Each row is a point. Before rounding, the points of a table are all equally far from one centre. They may lie mostly on one side of it. Where is the centre, to within rounding?
(in the rows, 128 means zero)

Points:
[[ 70  75 149]
 [ 69  79 153]
 [ 49 116 126]
 [ 64  75 116]
 [105  82 155]
 [ 98  68 132]
 [ 90 114 167]
 [ 75  80 157]]
Centre: [ 86 105 129]

Points, 13 rows:
[[137 163 127 184  86 173]
 [ 84 189 118 145  53 137]
 [151 178 172 168 126 113]
 [109 145 147 153  26 162]
 [ 95 168 153 169  43 149]
 [120 125 218 138 135  99]
 [ 60 149 181 140  77 192]
 [140 164 215 143 123 117]
 [132 186 145 178  75 149]
 [105 157 209 148  82 183]
 [179 151 177  79 119 164]
 [169 189 170 145 111 145]
 [118 170 210  75  81 160]]
Centre: [110 131 145 115 105 138]

Points (18 x 11):
[[220 113 133  86 121 100  52 149 143 134 156]
 [183 156 161  81 154  31  71 137 192 158 183]
 [175 115 138 122 125  72  22 132 121 146 172]
 [138 166 177  97 145  84  33 108 108 174 167]
 [181 135 127 139 156  80  39 176 165 113 144]
 [160 104 130  57 178  24  65 116 151 113 129]
 [164 187 110 109 119  49  87 136 116 114 193]
 [147 107 178 133 119  38  95 151 151 131 198]
 [149 176 110  68 161  49  79 131 187 119 200]
 [166 136 146  90 150  91  55 185 141 172 152]
 [ 99 128 126  63 149  69  60 144 117 160 152]
 [171 116 136 124 160  87  10 149 151 117 133]
 [170 106 161 151 149  91  54 116 107 165 169]
 [190 114 103  91 165  75  56 146 171 143 185]
 [172 162 156 110 169  62  79 142  84  99 172]
 [213 140 125 129 119  77  87 122 166 177 185]
 [166 131 129 157 125  74  57  91 133 102 208]
 [147 111  99  80  97 108  68 167 159 121 167]]
Centre: [149 142 149 104 139  89  94 107 158 122 142]

Points, 17 rows:
[[168 183  68 127 138 155 124 164 119  69  95 197 150 194]
 [125 183 108 126 108 195 151 147 124  41  65 173 104 170]
 [128 224  89  95 135 174 134 152 133 117  90 212 207 150]
 [175 237 115 120 116 197 146 165 149 121  80 193 145 149]
 [186 161  85 108 127 202 186 174 117  78  72 182 172 165]
 [180 208  94 138 149 158  96 137 129 114 109 179 149 181]
 [151 227 107 102 101 159 134 140  78  85  61 197 129 168]
 [175 178 116 102 115 189 138 161 119 106  76 207 115 188]
 [137 208 135 125 140 142 125 139 122  86  67 177 167 165]
 [142 211  66 137 137 177 140 109 140  95 108 168 127 190]
 [141 217  95 134 126 155 150 157 143 125  92 193 131 178]
 [124 174  89 134 132 175 139 162 112  94  53 174 137 200]
 [133 210  82  95 119 163 120 131 157  54  93 162 123 185]
 [146 148  91 137 111 192 151 142 143  60  86 183 134 194]
 [121 206 111 125 119 180 138 144 161 112  70 207 150 174]
 [151 218  98 105 140 148 139 191 126  76  80 202  99 142]
 [135 223  99 103 115 145 129 164 130  98  61 228 157 154]]
Centre: [144 162  72 104 109 181 117 139 115 104  93 162 143  98]
